Each row is a point. To make a cloud, some directions were put in groups of two or more. Within a group, all points are equally far from the middle, so they leave a hole (a ring in 2 directions, a hollow ball in 3). The other directions are filled evenly. Then the cloud was stretched, turned, moved and blurred a little. How many holes are there, and how many directions does each take, smallest first?

Cloud:
[[ -9.4  18.3 -10.7]
 [-25.3 -11.5  16.1]
 [-25.1 -11.1  -3.4]
 [ -9.8  12.2  26.7]
 [-24.5 -13.2  15.8]
 [  0.6   3.7 -20.0]
 [ -9.5 -13.4 -14.4]
 [  3.7 -24.9   1.9]
 [-20.4   4.6 -11.5]
 [  9.3  20.8 -11.3]
 [ 20.6  17.8  -8.3]
 [-17.5 -13.6  22.9]
 [ 22.1 -12.7  -5.1]
 [-13.6  16.8  21.1]
 [-23.1 -13.5  17.5]
 [ 22.9   3.2 -13.0]
 [ -7.3  11.6  27.8]
 [ -4.4  25.4  13.0]
 [-12.8 -23.9   9.5]]
Holes: 1 (3)

Cloud:
[[-21.8 -28.1   5.8   6.4]
 [ 14.9   5.3  -0.3  22.2]
 [ -3.8 -16.5  -4.4 -34.4]
 [ -2.8 -26.8  25.8 -15.3]
 [-16.9   4.8 -19.7  -1.0]
 [  7.1  -6.3  33.4  -8.5]
 [-11.1  -9.4   5.7   9.4]
 [-35.6  13.4  11.7  25.5]
 [-18.6 -14.2  21.1   0.5]
 [  4.1  -4.9   0.8  27.9]
 [-25.7  12.7   8.2  26.4]
 [ -6.6  -4.3   3.1 -28.7]
 [  7.0   1.8  11.4  33.7]
 [-19.8  -1.1  -3.2  -4.7]
 [ -1.2 -15.2   7.8  29.3]
 [ 23.4   3.5  16.1  17.4]
 [ 23.5  -1.4   9.5   4.9]
 [-14.4  22.4  15.0   6.2]
 [ -5.1 -11.0   0.3 -11.6]
 [-12.2  14.5  -0.5  13.2]
 [  7.5 -38.9   1.7  -2.6]
 [ 13.4  -1.0   8.2  -4.9]
 [ 24.3  -9.9 -10.6 -14.9]
 [ -2.7  -1.9 -16.9   8.3]
 [  0.6 -20.7  24.8  11.3]
 [ 10.5   5.2  27.6  17.8]
 [-29.2  -2.0  12.0   5.0]
 [ 26.5   6.0  13.0  24.1]
 [  9.8  18.0  -5.1 -17.1]
 [ -0.6  -8.6 -17.1 -15.3]
 [-15.1 -11.6  14.6  25.6]
 [  4.8 -36.0  27.1   5.3]]
Holes: 0

Cloud, 52 rows:
[[ 18.1   3.9 -14.5   4.1   2.4 -20.2]
 [ 24.9 -17.4 -16.7  11.6  -0.9   6.6]
 [ 17.8 -20.5   8.1  -6.9 -28.4  11.8]
 [  3.6  15.7   4.1  -7.7  15.2 -32.3]
 [ -7.9  15.9  13.7  26.8 -26.5 -21.5]
 [ -3.3  22.6   5.7 -30.1  -2.2   6.0]
 [  1.0  -4.9 -16.7  12.8   1.5 -21.5]
 [  1.9 -22.3 -17.7 -20.3  23.9  -1.7]
 [  7.3  25.8  -6.0 -20.2   1.7 -10.8]
 [  4.6   1.6  -5.7  32.1   1.4 -20.3]
 [ 31.1  -2.6  29.1   2.9   6.6 -23.6]
 [ 14.4  -2.5  18.4 -19.3  -2.1 -21.4]
 [  2.8  14.3 -23.9 -10.6  10.9   0.8]
 [-19.9  -5.4  -2.6 -13.7 -25.8  -5.0]
 [  0.9  -1.3 -20.8 -18.1 -12.8 -29.7]
 [ -3.8  -8.0  21.6  -3.2   0.9   8.0]
 [  0.0  -5.1  -8.3  -1.5   7.9  20.9]
 [ -1.7  17.5   3.0 -39.2 -17.3   5.4]
 [ -4.9  26.6  -5.6  -2.5  15.6 -15.3]
 [  8.8 -28.2 -26.5 -15.8   0.3  -2.4]
 [ 14.5 -34.0  16.2 -14.7 -17.8 -11.8]
 [ 12.0 -10.4  -3.1  27.2   8.2  -9.3]
 [ 15.6 -14.8  12.7 -20.7 -17.8 -12.6]
 [ 16.3   8.1  -2.0 -22.3   1.3 -10.4]
 [-17.9  19.4  11.9 -26.8   2.8 -12.9]
 [  9.2  15.3  23.9   5.7 -17.7  17.4]
 [ 38.4  -8.2  12.9  -7.6   0.1  -3.5]
 [ -5.0  -3.3  -2.0  17.7 -20.5 -28.4]
 [ -0.1 -19.0  25.0 -24.5  -9.0 -33.8]
 [  7.9  27.1   7.9 -14.4  -1.5 -17.0]
 [  8.1  22.3  11.3  -6.1   5.6  17.2]
 [  1.9  29.5   2.4  -9.0   9.6  -0.7]
 [  8.9  11.1  11.1  16.7 -30.0 -36.1]
 [ 17.7   1.6  11.5 -13.3 -24.3  -7.9]
 [ 18.7  20.8  -9.4 -11.2  -8.5 -12.7]
 [-13.8 -26.8  28.0  -6.3  20.8 -14.6]
 [ 26.4 -14.0   2.8 -16.9  10.8 -12.6]
 [ -3.0  -3.3  21.0   2.0  18.4  -3.4]
 [ 21.5  33.6 -24.6   1.5  -5.0   3.2]
 [ 11.4  21.8  -5.8   8.8  -3.0 -40.8]
 [  7.1   7.3  18.2 -18.8 -17.6  19.5]
 [  2.2  -7.4  19.7  31.7  15.4 -15.2]
 [  5.8   1.9  31.7 -12.1  -6.2 -19.2]
 [ -5.6 -11.1  -3.5   5.8 -19.7  -7.1]
 [ -4.0   7.0   2.2  -6.3 -25.8 -43.7]
 [ 16.1  -9.2  17.1  -9.5  -7.3 -34.3]
 [ -0.2  12.4  17.0 -13.7  15.0 -16.7]
 [ -9.9  19.9   3.4  22.8  -6.0  -4.1]
 [  4.2  -0.7  24.6  27.6   6.3  -2.1]
 [  1.2 -23.1  -7.9   1.7   0.3  13.2]
 [ -4.5 -25.9  12.0   8.3  -4.5  -6.3]
 [ 15.3 -28.2  -2.4 -20.8  30.4  -8.7]]
Holes: 1 (3)

Cloud:
[[-22.3 -26.0 -19.8 -14.3   7.4  14.8  -9.0 -11.0]
 [ 10.1 -31.1  15.8  22.4 -17.0  25.8 -24.8  14.1]
 [-22.5 -23.4   8.9  -1.7  10.5  -7.1  12.1  -6.0]
 [-14.2  12.6  11.7  24.7 -20.1  -3.9 -31.1  -4.8]
 [ -1.4 -10.2  -0.6 -19.6   4.9 -29.3 -25.8  -7.1]
 [ 17.8 -11.0 -14.3 -24.3 -10.4 -13.6  27.4  -6.0]
 [ 15.7   3.3  11.3  39.5 -35.7   9.2  -3.8   6.5]
 [ 13.4  18.9   1.1 -24.7 -14.5  -7.6 -20.7   1.5]
 [-19.7  14.1  -3.8 -11.4  10.3   1.8 -11.1  -5.9]
 [-14.7  13.2 -18.3  33.1   1.5  10.7  -9.4  18.6]
 [  2.5  -1.5   4.9  16.5  28.8  19.5 -11.0  -5.4]
 [ 34.1 -24.8   2.0 -13.8 -19.8  10.6   0.0 -15.3]
 [-35.8 -19.4   6.4  -9.3 -19.3 -10.4   3.3  24.8]
 [ 19.9  10.4  -4.4  20.2  10.9  -8.0 -35.3  -6.7]
 [ 10.3 -24.3  -4.9   7.3 -10.8  -3.2  -1.6  24.2]
 [-17.9  -6.2  14.5  37.8  -1.3  35.3  -8.0  16.2]
 [ -1.8  -7.7  -6.5  21.6 -40.7  24.1   8.9  -2.9]
 [ 15.9   5.8  26.7   2.7  -9.9 -17.1  -7.7 -33.0]
 [ -1.1 -23.6  33.0  21.3  -2.5  -6.1 -44.7  -9.6]
 [  0.0  -4.4   8.0 -14.1 -17.4 -15.6   8.5 -23.7]
 [  1.2   0.7   6.9 -38.7  11.6   4.2  -2.6 -33.9]
 [ 12.9  -7.3  -8.0   9.0 -19.4  17.4  12.8  15.8]
 [ 23.3  -0.5  -8.8  -7.2  24.0 -28.4 -10.1  -7.2]
 [  8.3  -2.2 -14.5  19.2  -1.1  24.2 -11.3 -10.7]
 [ 12.6 -13.6  -3.9  26.4   7.3  17.1  -4.4 -14.3]
 [ 10.6 -20.3  12.9 -10.3  -0.4   0.4   9.7  23.5]
 [ 34.8  19.6 -10.4   0.2 -12.8   6.6 -12.1  -4.4]
 [ 15.9 -21.9  26.5  15.3   5.8 -19.1   4.9  -9.2]
 [-11.7  -0.5 -13.9   3.7  -4.8 -22.4 -11.4  39.5]
 [  6.3 -22.2  -8.1  15.7 -19.3  27.2   6.3   0.6]
 [-19.5 -31.8  11.8   4.6 -10.8  10.1  17.3  28.6]
 [-28.4 -22.1  -9.8  11.1  14.3  -6.3   6.9   0.4]
 [ 20.6   1.8  -8.8  -6.9 -17.1   6.7  20.4  10.9]
 [  4.7   0.7   7.4  27.8 -19.5   5.8  12.6  17.7]
 [  3.2  -4.5  12.0  -6.5  20.7   9.2 -25.5 -13.7]
 [-12.9  11.8   5.4  -2.4   8.9   4.5 -27.0  11.8]
 [  9.2 -31.1   2.2  16.5  18.4  13.4 -18.9  12.1]
 [-13.9  -4.4   1.8  31.2  13.1 -29.0 -27.1  26.5]
 [ -2.8  -2.6   2.4   0.7   1.8  -7.4  29.2   6.4]
 [-18.1  -3.6  16.2  -6.5 -26.1   9.7  -9.0   2.1]
 [-29.5   2.4 -13.8  -7.2  14.3  -2.6 -15.0   5.7]
 [-14.3 -17.4   0.5 -11.3  -7.5 -29.0 -13.8 -13.2]
 [-13.1 -17.7   6.0 -19.1 -15.0   3.1  13.7 -17.5]
 [  9.4 -39.6   3.6  12.6  -5.3 -14.1   1.6   8.6]
 [ -6.2 -20.6 -15.1  24.5  14.4 -20.6 -19.1  27.9]
 [  8.4   6.5 -11.0 -24.0  -8.6 -12.3   6.0  30.9]
 [  7.4 -23.9   7.0  -9.4   6.8 -25.4  22.6   4.4]
 [  3.5  14.2  34.7   6.8  -9.6  10.0   1.7 -10.5]
 [-14.9  13.5   9.2  17.7  10.8  -8.7   6.2   0.2]
 [-19.4 -10.9  28.6  -0.6  10.8  -6.4   0.4  12.8]
 [ 22.7  -2.2  21.2   7.0   2.6  22.0   6.4 -34.7]
 [ 18.5  -0.8  -0.3  11.8 -26.5  29.9   9.1  10.8]
 [ -9.8 -27.5   5.1   5.8   5.5  11.5 -13.9  40.4]
 [  2.8  27.5 -12.2  14.2  -5.2   3.9 -18.4 -17.3]
 [-20.1  -9.3  14.1 -33.0  -3.2 -10.5  13.1  20.0]
 [ 26.1  -5.5   2.7  12.8  -7.6   5.0  10.9  -2.3]
 [  4.2   8.4  14.1   8.0   8.0  15.2  19.2  -8.6]
 [-22.7  -1.1  -3.9  17.0  34.8 -25.5 -16.5   5.6]
 [ 20.4  20.8 -15.3 -10.1 -14.0   0.2  -5.9  15.4]
 [-15.4 -34.1  15.4  17.7  17.9  13.9  -1.0  -3.2]
 [  7.3   3.2  -1.1   7.6  36.3  -4.8  17.1 -11.6]
 [ -8.1 -21.7   6.1  28.6  -2.3  22.2   7.6  47.0]
 [  5.8  -0.2 -10.5 -16.7  27.0   7.0 -11.7 -18.1]
 [ -1.2  -1.6 -21.2  14.7  -8.5  -3.2  -9.4 -12.4]
 [ -5.9  22.3 -18.2   8.0   5.7  -1.2  17.2  15.0]
 [ 18.5   5.1  -4.2   0.7  17.1 -22.0 -32.4 -15.9]
 [ -1.0  11.2 -17.7  -9.4  10.0   7.1 -18.0   7.2]
 [ -5.7   3.8  -2.4  -3.8  -7.1   3.1 -33.0  15.7]
 [ -0.2  12.7  11.6 -21.5  -7.4  24.9  21.1  -2.9]
 [ -7.8 -23.4  20.1   0.8 -21.5  -5.7  -3.4  -7.6]
 [-23.5   0.1 -18.6   3.2  15.9  -8.4  -4.8  -1.2]
 [  9.4  -2.5   2.5  -8.5 -32.6  -8.5  10.6 -22.2]]
Holes: 1 (4)
